Every row gives one point. The window is the flat piece filled in between its corners: a triangle in 3 columns, a solid with four corners in 4, and so on. A path goes straight from each point to the next, and from the last back to the first. List the points from which the path goes on through the window.
In the rows, 128 means zero.

Window, 4 rows:
[[134 172 209 177]
 [130  54 133  99]
 [155 156  84 107]
 [111  86 131 142]]
Path:
(1): [114 131 171 112]
(2): [168 112 147 146]
(3): [172 117 111 161]
(4): [108 197 118 101]
(5): [110 192 162 132]
(6): [163 182 156 170]
(7): [210 128 108 127]
(8): [ 84 143 113 109]
Through the window after points: 7

Window (8 x 8):
[[166  51 128 123 182 110 131  90]
 [132 174 170 108 154 119 186 139]
 [ 89 157 180 128  74 127 101 131]
 [147 155 113 137   7 148  63  99]
 [130 117 118 177  84 103 146 137]
 [163 112  85 118 100  97 119 188]
 [158  82 144 190 115 151  70 167]
 [156  40 170 170 100 171 104 199]]
Path:
(1): [194  85 172 146  73  80  71 114]
(2): [154 127 187 124 130 106 150 143]
(3): [ 98 187  87 139 127 173 142 141]
(4): [ 46 130 122 171 152 151 136 137]
(5): [192  94 193 123  84 100 100 160]
(6): [134 159 181 117  85  83 138 126]
(7): [ 95 173 116 128 120 154 119 112]
(8): [ 75  72  95 119 107 155 116 138]
(9): [207 132 186 149 101  96 131 138]
(10): [168 101 181 152  86 114 101 160]
(11): [ 95 140  79 111  98 135 124 153]
(12): [119 113 118 155 148 135 148 153]
(13): [152 120 204 136  83  86 133 159]
(14): [188 136 188 131 119 106 117 158]
(15): [114 120 113 143  95 138 142 141]
(16): [137 100 117 159 104 178 127 174]
Through the window after points: 2, 10, 14

Window:
[[146 163  86 141  31  77 144 177 122 226 113]
 [ 68 118 120 129  86 182 169 150 113 144 169]
 [ 98  65  71  82 130 104 195 122  96  33  34]
 [165 117  78 119  95 165  59 137 116 112 155]
 [118 115 105 139 160 108 115 111 124  85 120]
 [130 111 135  61  79  86  74  53 131 117 158]
 [ 91 126 175 116 124 133 131 156  86 131  88]
 [139 180 130 155  59 191 107  90  77 116 155]
 [193 158 155  77 115  64 149 120 161  91 119]
 [126 108 109 175  26 104 107 163  74 136 145]
 [204 125 184 122 169 122 211 117 116 165 144]]
Path:
(1): [129 147 132 114 136  99 131 123  84 119 133]
(2): [120 138 114 103 107  80 151 174  62 134 163]
(3): [110  99 128 133  90 143 132 122 111 100  77]
(4): [ 80  91 171 146  81 137 112 140 172  96  96]
(5): [188 183  70 134 110 125 158 140  33 151 159]
(6): [143 148  66  94 125  72 134 154  73 111 191]
(7): [166 112 148 131 114 152 142 119 127 138 119]
(8): [132 119 126 138  78 134 114 120 179 127 107]
(9): [176 125  76  86 120 143  69 132  47 102 184]
(10): [112 160  93 106 104 118 132 145 104 137 147]
(11): [142  61 179 142  87 164 138  90 146 133 107]
(12): [132 100 146 128 122 136 142 125 134 123 109]
Through the window after points: 2, 6, 8, 12

Window (12 x 12):
[[117 122 103 154  76 113 107 164 115 115 145 116]
 [116  86 138 120 164 122 142 135 149 130 116 180]
 [147 147 102 151  33 121 149 154 145 178 172 121]
 [143 153  99 186  98 170 140 116  96 198 127 135]
 [157 182 185 173 128  63  76 121  96 101 183  55]
 [ 77 173 105 114 135  99 156 148 141 107 104  68]
 [ 90 142 173 149 149  80 142 135 106  79 197 152]
 [119  47 150 110 131 147 206 159 103 123 130  85]
 [104  95 129 167  88 138 126 105 169 128 119 132]
 [162 125 189 129 124 158 135  96  82 108 122 133]
 [112 181 168 170 185 192 104 186 131 125 143 132]
 [117 128  75  93  88 182 156 152 103 183 170  43]]
Path:
(1): [ 79 182 157 103 113 129  56 165  77 145  95 139]
(2): [ 40 145 170 134 119 113  68 182  96 150 163  77]
(3): [152 150 118 149 107 108 153 128 132 113 142 105]
(4): [183 158 120 111 154 173 165 166 123 103 139  90]
(5): [ 73 119 141 175  81 103 110 130 101 171 152 125]
(6): [ 97 150 204 160 112 170  99 105 103 164 110 101]
(7): [149 145  58 142 143 120 174 169 138 129 169 126]
(8): [168  68  76 197  64 115 201 142 165 110 206  91]
Through the window after points: 2, 8
